Each wall is flat, endless, passes through zero and stands at right angles to its row. A trip goes straight from one point to another. List the walls that it crosses, first one first.

Walls:
(1): [-2 41 43]
(2): [33 -4 -7]
(3): [ 36 -54 -39]
(4): [ -9 -17 -29]
Trips:
[ 39 -36  21] to [ 49 -40  13] => none
[ 0 21  9] to [ 11   5 -48] => 2, 4, 1, 3
[-35  47   7] to [60  0 17] => 2, 3
[-38  -3 -14] to [ 6 28 -4] => 1, 4, 2
[ 29 -22   1] to [-15 -36  29] => 4, 2
[  8 -20 -19] to [ 37  -7 -28] => none

Walls:
(1): [ 31 -10 -29 -16  35  12 -10 -32 -20 -17 -11   5]
(2): [  3 -33  -7  -2 -32  -9  21   1  49   1 -19  -3]
(3): [-17 -21 -27 -25 -11  -1  20   2  -7   0 -18 -37]
(4): [ 52 -66  -7   0 -30   1  11  42  -1 -28 -54  -3]
Trips:
[ 38   0 -48   7 -12 -18   1  -3  -7  11   3  37] to [ 25  29  10  33 -22 -37  24  18  -7  41   2 -22] => 1, 4
[-25  62   0  36  13 -28 -33  25 -23  38   0 -38] to [ 17  12  16 -68 -25 -41  32 -39 -18 -14 -10  35] => 3, 1, 2, 4
[-18  91  19 -35  -8 -41  49   4  24   1 -42 -37] to [-22   4 -34 -14  45  15  -1  32   0  12 -45  -4] => 2, 1, 4
[-47   3  47 -32   8   4  25 -42 -33 -14  14  -9] to [ -6  10  35  47  31  -3 -14  34 -27  39  12 -17] => 3

Walls:
(1): [ 26  31 -18 -42  39  21  11 -21   6  16 -15  56  29 -15  -6  -2 -38  14
 -37 -18  23  -2  27 -42 -34 -30  19  12  29  43 -14  39]
(2): [  9   9  22  22 -17 -19  10  -8  -3 -19  68  11 -16 -11  -2 -49  22  25
 -28 -27  13  31  -1  27 -31  41  21 -37 -27 -47 -13  12]
(3): [  6  -3   9  43  23  12  14  -5  20   7  -5  36  50 -18  -5  10  33  11
  33 -63  -2 -24  21 -28  80  34  -8  32  35  14 -19  30]
(4): [  7  18  31  43 -14 -39 -21  14 -35 -10 -15  22  12 -35  38 -20 -10  -6
   2 -17 -10 -22  -2 -37   0  68  -6 -19 -25  37 -25 -22]
Trips:
[ 36 -15  60  -3  15  53  -8 -46 -48   2   7 -53 -18   9  31 -16  51 -34
  -2  -2 -44 -31 -21 -86   7  19  22  -6  22  31  37  15] to [ 43 -12  23  17  10  -4  33 -13   8  16  41  14 -12  -1   3  35  20   2
   8  47  30 -29  10  -2 -24  37  -7  24  38 -34 -12 -19] => 2, 4
[  2  -2 -16  -5 -10  -9   0  31 -12  17 -21  24 -11  11  27 -33 -15 -57
  10   6   5 -34 -29 -51   8  26 -23  23 -38 -48  -7 -41] to [ -5 -31 -20 -42   6   3  60   4 -46  49   6  -5  -1  -7  44  48  44  10
   3   3  -3 -29  15  45  28   5  22   9 -31   1  25 -16] => 4, 3
[-28  -7  18   7 -29  41 -34  -9  -4 -11 -41  13  44  19  -1  -9  -1 -20
 -21  21  12 -24 -10   9  10  -2  -5 -49  14  -3   2 -31] to [-21  15   6 -16  -8 -35 -22 -27  -8 -13  11 -26   0   1   9   8  19  26
  19  -8  23   4  12 -37 -77  20 -45   8 -26 -14 -15   4] => 2
[ -6   5  -1 -18  11  -8  51  15 -23  -1  15  41  -1 -13 -18 -28  14 -57
 -33  57 -18  31  10  46 -40  -1 -53 -10 -45 -19  12   6] to [  1  18  38  14   4  37 -11 -36  26 -35 -35 -12  43 -22 -15 -10  13   8
  22 -19   1  19  -1  10  -2 -12 -14  -8  -1   7  46  19] => 1, 3, 2
[-42   5  26  -2   4  -1  11 -47  21  16 -32   9 -40 -14  11   2  -8 -45
   8 -10 -17  -8 -42  30 -67  -9  55 -18 -13  11  -9 -33] to [  4  21   2 -33  32   9  30 -47   0 -15 -16 -21   9  37  19  32 -20  23
  25  35 -41  -1 -13  37 -15  40  18 -32  -3 -14   9 -47] => 4, 2
[-22  -3  16 -13  -1   2 -10  24  24  38   9  -8 -33  -1  -1  86 -33  32
 -27  13  -4 -22   2 -14  -2   7   4  -8  12  38  12 -24] to [ 13  50 -23  -5 -19 -21  10 -45  27 -15  20  22 -33 -11  -4 -33  -2  11
  51  -4  -8 -35  55 -31 -18 -15   4 -23   1  21 -19   6] => 4, 3, 2
[ 21  29  23 -30  19 -22 -17  -3   5 -51 -11 -12  -5 -90  50  24  -1  43
   3  12  11   9  36  -6  -4  37 -45  16  22   1  -4 -16] to [-12  -7 -16 -26  19   3  43 -49  15  18 -41   1  34 -49  31 -31  29 -16
  23  32  14  -8  13 -13  38  37 -33  36 -18   4 -38  34] => 2
[-27 -35  -4  21 -50  12   1  28 -25  -5   3 -18 -24   1  22 -32 -24   2
  45 -39 -17 -57   2  75   1  17  -3 -19 -17  23   9   6] to [-55  34  12 -22 -44  10  25 -22  -8   5  35  46 -27  41 -36  15  16 -64
 -14  -9 -30  -4  23  -6  10  71  32   2  34  22   9 -40] => 3
[ 18  -4  20  -7  10   2 -81 -14 -22 -42 -32  -2 -23  27  76   0  22 -26
   9  31  10 -18  10  62  23  -4  30  42  27  30  -3  14] to [ 51 -30 -40 -31 -16 -51 -20  -7 -23  47 -23 -35  23  -6 -14 -14  44   1
  21 -40  46   0 -11   4 -10  -3 -32 -25  28  35 -22  26] => 3, 1
[-16  -3  -6  26  -5 -21 -42 -36 -27 -24  23 -39  30  32   5  33  -3 -32
  -3 -30  15   4  -9   1 -11  19   6  10 -34  -3  31  14] to [-27 -12  22  21 -23  -6  36  63 -26 -38  35  57   3  53  -6  32  10  -3
 -24  -6  -7 -26  -2 -52  29   5 -31   1 -12 -18  11  38] => 3

Walls:
(1): [ -8  -3   6 -23  43  -4  21  -8  35  -5   1   4   1 -38  13   9  10   4
   0  30 -22 -15 -44  18 -26   8  -3 -24 -33  30  29   9  29   4 -27  30
  10 -35 -47   3 -39 -32   0  14  22  42   6   0]
(2): [-20  32  40 -18   4  -1 -49 -26  19  -6 -15  32 -31 -10 -22 -18  -4 -25
 -12  -5  10 -13 -28  -4  33  -1   8  -5 -18  -1 -12  26 -40 -21  24  -9
  27   7   5  -6  39 -34  -3 -40  38 -16  -8   4]
(3): [  3 -35  -6  -8 -16 -16  60 -32  33  19  60 -21 -18   0  70 -17 -18  -3
 -23 -46  23  22 -12  37  -7 -46  30 -30   0 -26 -40 -26   6  31 -12  14
 -45  58  22 -35 -11 -37 -13  21 -12  38 -22 -20]
Trips:
[-18  24   0  14  13 -43 -17  33 -26 -20   7 -17 -54  13 -18 -20  20  22
  30 -13   9  25 -26 -14   2  36  -7 -13 -14 -11 -66 -15  27  -6   5 -38
 -32 -26 -36 -11 -31 -12   9   3  13  15 -13 -21] to [ 20 -20 -20  38 -20 -33 -44 -20 -12  24  -7  -1   9  -1  -6 -40 -19  47
  -1  46 -53 -15 -26 -35  -8  17   1  59   9 -32  -5  23 -75  -7  19 -28
 -20 -29  38   8  25 -47 -34  13 -63  31  -3 -17] => 1
[-41  47  -5 -27 -35  18  22  49  -5  23  -7  23 -13   8  39  51 -21  13
   3 -10   3  -8  -2  -6  41  -2 -19  11  -2 -18 -17 -16  15  -9   6  32
 -16 -18  15  34 -42  -3 -12  -1 -39  11  12  28] to [ -6 -36 -28 -42  -3  31  -8   9  10 -19 -28  52   1  36 -12  52 -23 -23
  -2  28  -3 -40  35  60  12 -37 -32 -52  36 -12 -12  -4  -3 -32   9  13
 -32  -8  -1  10  -8 -17 -30   9  38  48 -45  34] => 1, 2
[ 24  -2  68 -15 -60  24  27  28 -45 -22  -5 -21  11  36  -4  17  27 -22
  62   6 -32  25  -7 -10 -47  24  30   9  -2  17 -26  -1 -26  15 -23  52
   6   8 -12  18 -16  -1  43 -33  -4 -15 -59 -13] to [ 15 -17  12  29 -34  33 -65  49  24 -12  36  32  -4   3 -13  20   6 -31
  -8  23  12  54  17 -15  -3  -5  -7  25 -15 -10  12  28  17  13  -3  25
  38 -10  -3 -55 -30  34  -7  -5  -7 -21 -62  -9] => 2
[ -7  -7  16 -20  -7  13  25 -27 -28   8 -11  -6 -16  32  -5 -34  30 -32
 -11  20  -4 -42 -23  -3   9 -19 -27  27  30 -28   4   1   1  18 -18  -7
  28  30 -25  33 -29 -21  26 -35 -33 -30  34 -26] to [-52 -16 -10 -59  -5  38  16 -15  -5  -7 -34  29  28  10  40  24  -8  20
 -59  13  20 -19  19 -25 -17  -9  20  31 -30 -31  22 -16  22   3  10 -15
  38  -6  34 -18  -1  11  39  72 -19 -20 -26 -56] => 2, 3
[-43 -34 -13   0  12  10 -99  42  51  26  33  15 -65 -42 -25  24 -55   9
   6   7 -21  26 -16 -16  17   6   7  41  20 -69  16  -9   8   2  36 -46
 -49 -51 -17   1 -20  -6 -29  10  34  11   2  -4] to [-14   8  11  15   4 -40  24  19 -11  37   4 -15  25  34  22 -34 -68  -3
  36  31 -30 -11   2  36  39  24 -15 -26  -5  16 -17   1  43   5  30  24
  25  -1  18   8 -16  45   7  -8   6  52   3  -2] => 2, 3

Walls:
(1): [ 27 -16  13   2 -32 -33  24  24 -48 -45  43  27 -23   1  17 -35  19  10
 -11 -47  40   2  51   7 -20  -1  27 -19   0 -16  -8 -66  16 -43 -21  11
  12  -1 -36 -26  24  29  -6 -11 -46 -18  10 -41]
(2): [ 41 -21  -3  38   3 -11  -2  41  -2 -18   1 -26   0  -4  29 -31  14  29
  -1  12  -5 -52  -9 -27 -24 -16   3 -40  35  -8  -4 -15  30  12 -76  46
  19  28 -24  28  45 -18  16  21  12 -14  -5  -2]
(3): [-30   3  -8 -21 -22   9  -9 -29  54  33  54  54  29 -24 -19  17  24 -26
  39  -2  22  -2 -61 -27 -21 -47  72  53   4  27 -56  19 -13   6  -9  23
   0 -35  27   9  14  12  17 -17  -8  27 -13  12]
(4): [  9  20 -24   0 -18  29   5   0   4  -3  21  -9 -26  17  -1  21  46  13
 -13   1   4 -27  -6 -20  -8  27   7  28   5  19 -13  32  20  26   2   5
  72 -34 -37 -22  40  -7 -24 -54 -29  59 -13  51]
(5): [ -8  56  -6  13  11  14  -1  15  11  29  -8  17  -2  19  11 -41  -2   8
 -36  27 -33  24   3   1   7 -22 -45  19  49   0  12 -26 -30 -15   5  24
 -45 -12  -4 -51  41  18 -45  35  30 -46  21 -17]
(6): [-20 -14   7 -56  70 -53  -1  18  -2 -31  -5  -4  22  12 -10  21 -40   6
  18  33 -22 -61  -2   0   1 -31  13 -22  22   0 -39  15 -31 -19  26  -7
  21 -31  10  66 -33  15 -41 -14 -26  23   3  33]
(7): [-36  -3 -18   7  15  20  19 -54  26   6 -14 -22  13 -12  28 -54  50 -34
  -4  33  10 -11 -33  -7   2  -5  -7 -35 -11  -9   7   9  35  11  25  25
 -30  21   3  33 -22 -10  12 -43  -5  -3  33  17]
(8): [-24   2  -3 -12  10 -13 -16 -25 -34 -12   6  40  16  -6 -13  11   9 -15
  20  34  31  26  17 -28  -2 -26  -9 -14  -5  45 -24 -12  55  25 -24  13
  35 -17 -32  12  25   5  28 -38  13 -24   1  23]
Trips:
[-30  50  50  -3  21  -6  -1 -13  46  44  15  14  -5 -19 -32  46  20  38
 -65  20   9   1 -22 -20  -1  27 -39 -35  -3  15  25  30 -19 -10 -23   5
  17 -20  15 -22  14  21  24  15 -13   5  18 -25] to [-34   7  11  -4 -28 -21 -55 -12 -50 -72 -28  -4  12 -25  -3 -50  62 -22
  19 -10  31  24 -12  -1 -47  24  32  22  27 -32 -35 -44 -37 -18   0 -17
  24  33  11  54   6 -15  -9  -4  -1  -5 -39  14] => 8, 7, 1, 5, 2, 6, 4
[ 14 -10 -22  46  10   1   7  31  -5   7 -60  -9 -17  17  22 -10  -8 -28
 -20  18 -12 -19 -54  -3 -23  20  -3  -9 -24  49   3  -6  26  30   5   6
  11  10  17 -45   2  16  20 -24 -19  25  -9 -53] to [  3   0 -30  -5 -27  43 -22  -5  22 -41 -18  -5 -23  31   5 -17 -12  21
 -34  -7  12  10 -27  21 -38  20 -22 -25   3  29 -50  24  11 -41   0 -34
  34 -26 -31  13   3  14  -1 -45 -40  -4  18 -33] => 1, 8, 2, 6
[ 10   6 -38 -22  -1  64  44  19 -33  19 -21  20  13  27   0  -8 -19  -5
 -27  27  31  11  27 -62 -15   2 -21  -8   4  63  -8 -38  10 -22 -31  25
   7 -11  -1 -18  37  10 -13 -13  33  10  11   4] to [ 13   1   4  21 -12  12  38 -56 -32   7 -70 -15 -16 -12 -12  12  -7   4
  18 -15  14 -28 -27 -15 -15 -20  38   4  46  16  27  19  12  28  -8  46
  24   3 -65 -14 -33 -26 -10  10 -17  19 -20  67] => 7, 1, 3, 5, 6
[  9   4 -19 -18  26  27 -22 -40   2   8  23 -46 -18  -3  20 -12  -4 -34
   9  58  24   8  14  22  -9   3   1  13  -2  -9 -15  -4  17 -28   9  16
   0  -7  26 -67  -9 -50   1 -10  58  -5 -33 -68] to [ 42  41  13  34 -16  58  12 -41 -10   8  18 -22   5 -29  43 -15 -25   3
   3  11 -27  -8  -1  36  -8 -14   3 -24  25   7   1  19  41  31  37   5
 -11  40  19  21  27  22 -37  24  -6   4 -11 -67] => 2
[-70 -11   4  18   3 -13 -10 -14 -46  15  21  -8  55 -35 -27  25 -63  43
 -28  15  15  15 -58  24  12 -25  -2  29 -21  13   5 -24   9  64  16 -12
  23 -12  16 -57  -6  17  33 -12   6   4 -50 -23] to [ 34 -43  13   9   5 -55  18 -31  13  12  86  -5 -28 -51  -1 -69   5  -4
 -13  -6 -16  -6 -11   6   2 -27 -24  16   9  -1  42  48  -2 -12 -27 -16
  25  14 -16  -3 -52 -17   3  10   5  12 -12 -63] => 8, 1, 2, 7, 3
[ -1 -12  19  -8   6  10 -15  24  16  30  40   3  14  18 -30   4   4  44
  20 -22 -40  24 -16  -9 -31  45  37  48 -27  41 -14  -5  35  16   7  22
  -4 -40  20   9 -42 -45  18 -24   4 -56   9 -16] to [  8  -6  36  -3  -9 -52  27 -32   8   4 -17  -5  53  14 -24 -16  17  16
  10  51   6  22  20 -14  41  28   3  17   1  16   6 -23   2 -14  43   3
   6   4  42  13  14 -10   6  53 -54  44  -2 -12] => 4, 6, 8, 7

Walls:
(1): [ -4  21  55 -25 -13  35  39 -11  -9  15 -45   5  22  -6 -36 -13  11  41
  18  18  52  60 -13  -1 -24  57  28  12  12  25  43  12  39 -11 -39  -6
 -45 -45 -30   0  28  48  -8  62  10   5   4  -8]
(2): [  0 -20 -26  11  -1 -34 -38 -43  -9   8 -13  33 -51 -41  -4  -9  -2   1
 -60  10 -26   7  -6   6  69   8 -32  14 -24  21 -10 -23  49   8   3  33
  11  10   9 -11 -11   8  -7   3 -49  -5   7 -13]
(3): [  4  12  31  25 -20  63  -7  29 -23   1  -4 -55 -14 -72  28  36   4   5
  30  22  -4  48  27   8 -13  26  10 -27  14 102 -29 -23  -9 -23  13 -31
   1  26 -10  14 -35  -1 -37  27  80  18 -16 -47]
(4): [ 33  25 -27 -22 -10  -7  32  42  17   9 -54  32 -25  -5  -8  47 -37 -21
  -8 -16 -23 -60 -57 -41  -2 -29 -19  35   6  -4   5 -19 -11  45  25  -1
  27  -4 -33  -9 -11   0  24 -38 -17 -15 -22  49]
(5): [-18  37 -19 -13  10 -17 -69  28  16  -9  13 -23  -5  37 -17  38  24 -18
  17   7  25  46 -21 -20  38 -35   3   5 -16 -42  -8  -6 -10 -26 -12  -3
 -27   1 -13  47  -7  -3  21  51  15 -22  32 -11]
Trips:
[-20  47  -8 -24   1  -1 -32  12  40 -12 -26  29 -51  12  66 -33 -22  -3
  25 -42   9  41 -13  43 -48 -11  52  12 -21 -51  15 -12  -7  32  -5 -10
 -34  -6  24 -37   0  47 -34   7 -19  43 -26  -2] to [ 29 -37  12   5  11 -25  23  10  45   2 -17 -16 -26 -11   9  -9  -5  20
   2  -4 -38   5  25  -4   0  27 -12 -10 -45 -15  43 -11  51 -36 -25   1
  -1  -9  41   7  -3  -4 -46  18  -5 -38  13  39] => 5, 2
[-25  -4  49 -24 -15  26  14  23  18  12 -23  43   8  13 -27  16 -19  25
 -23  16  30  20  -2  52   6  15   2  49  -7 -29  -2  10  13   4 -13   2
 -42 -29 -15 -28 -36  31 -32  22  -8  18 -11  14] to [-36  32  -7  -3  -5  18  12 -49 -16  31  -8  11   1  18   9  11   7  36
 -25   9  29 -10 -27  -6  43  -6 -11  64  -8   5   4  50  15   6  25  -2
 -14  54  53  45 -33 -12 -20   1   1 -10 -50  16] => 2, 4, 5, 1
[  8  29 -22 -11  10 -19  19  -9 -31 -33  34 -14  34  -2  23  15 -43 -33
  -9 -25  35   8  -6  13 -11 -41  -8   6  46 -22  -9 -19  -9 -18  34  24
  -3  13   4  -9  17  -4   5  36 -35 -17 -30   6] to [ 14 -44  25 -12 -53 -51   9 -19  -9  28  17 -18  -6 -29   9   4 -30  -3
 -53 -13   5  14 -46  53  29 -35  -6 -18  -6 -21  -1  36 -32 -29  49  -3
  27 -23  -9 -30  16  34   3  14   2  19 -24  36] => 2, 5
[ -5  20   0 -35 -28 -15 -51  -5  19   4  27  25  -6 -27 -75  17 -23 -13
  -6 -45 -33  16  14  48  22  23 -25  49  -5  29   0  -4 -20   9   6  14
  31 -76 -17  45  27   9  40 -20  57  12  31   0] to [ 53  43 -11 -50  30  10  17  20 -21  17  12  26   9  24 -38  -6 -11  54
 -48 -34  46  41 -41   0 -43  18  19  28  14 -24 -18  20 -12  13  -2 -49
 -25  50  15   6 -54  14 -47  47  67  -2 -33  21] => 3, 2
[  8  16  18 -25 -42 -10  25  17 -28  -4 -22 -52 -17   9   6  18  56   5
  43 -36  15   7  -4   5  -2  -9  -9 -15 -32  -8 -16 -34   9   2 -32   5
  32  -8 -15  24 -26  23   0 -26 -17 -19  17  11] to [-24 -20 -26  22   8  39 -31  17  14  27   8 -37 -66 -12 -11  40  78 -35
 -40 -34 -36  36  17 -33   4  26  16  -2 -43  -5 -13 -18 -20 -40 -31  20
  15 -32  21   6  21  67  14   6   9   5  -4 -11] => 4, 2, 1
[ 11 -22 -21 -29 -30   0 -30 -24  32  79  45 -35  -4 -35 -16  -1 -23 -27
 -52   6  -3  23  10  50  -6  -1 -16  -7  28  39  -7 -10  11   9   1  -2
 -28  -1 -14  -3  31  44  28 -10 -44   9 -14  30] to [-29 -21 -18 -33  -6   7  -7  12  27  31  34  -2 -14 -36  20 -39 -25  -8
  35   9  47  21   1  13 -11 -59  23   0  20  -8 -63 -23 -18 -38  10  14
 -68  10   4   4  15  39 -37 -14  52  -8 -43 -26] => 3, 5, 2
[ 13  29 -45  -1 -13 -12 -52 -17 -65 -18 -29 -23  -8  21 -41  69  14   7
  10  33   5  21  44 -23   2 -51 -21 -38 -10   0 -33 -19 -18  15  23  66
 -31  38 -34  -7 -27 -23   3   4  18 -10 -21  35] to [  6  12  12  10 -36 -15  19  15 -53   0  30 -25  -7 -15  -7   3   1  -3
  16  35  31 -27  21 -31  -7 -32  -3  16 -49  -1  28  16 -35  13 -18  -4
 -13   4  -7 -12 -45  10  19  26   3 -51 -38  -5] => 2, 1
[-29 -13  -7  39  11 -33 -20  -6 -45  44  32 -11  18   8   9   0  44 -12
  26  -6   3 -64 -27 -11  15   4  -9  48 -13  31  11 -50 -65  -7   3 -36
 -14  -4  -3  -2   8   5  16  -5  -9  -7 -46   1] to [-10 -15 -38   8  30  15 -12 -14  -4 -31  18   8   3  19  -9 -25  -1   1
  18 -55  31  83  12  24  18  -2  58   1 -30 -17  -6 -48 -15  24 -29 -46
 -38   7  22 -18 -10 -19  18  -8 -32  24 -35   1] => 4, 1
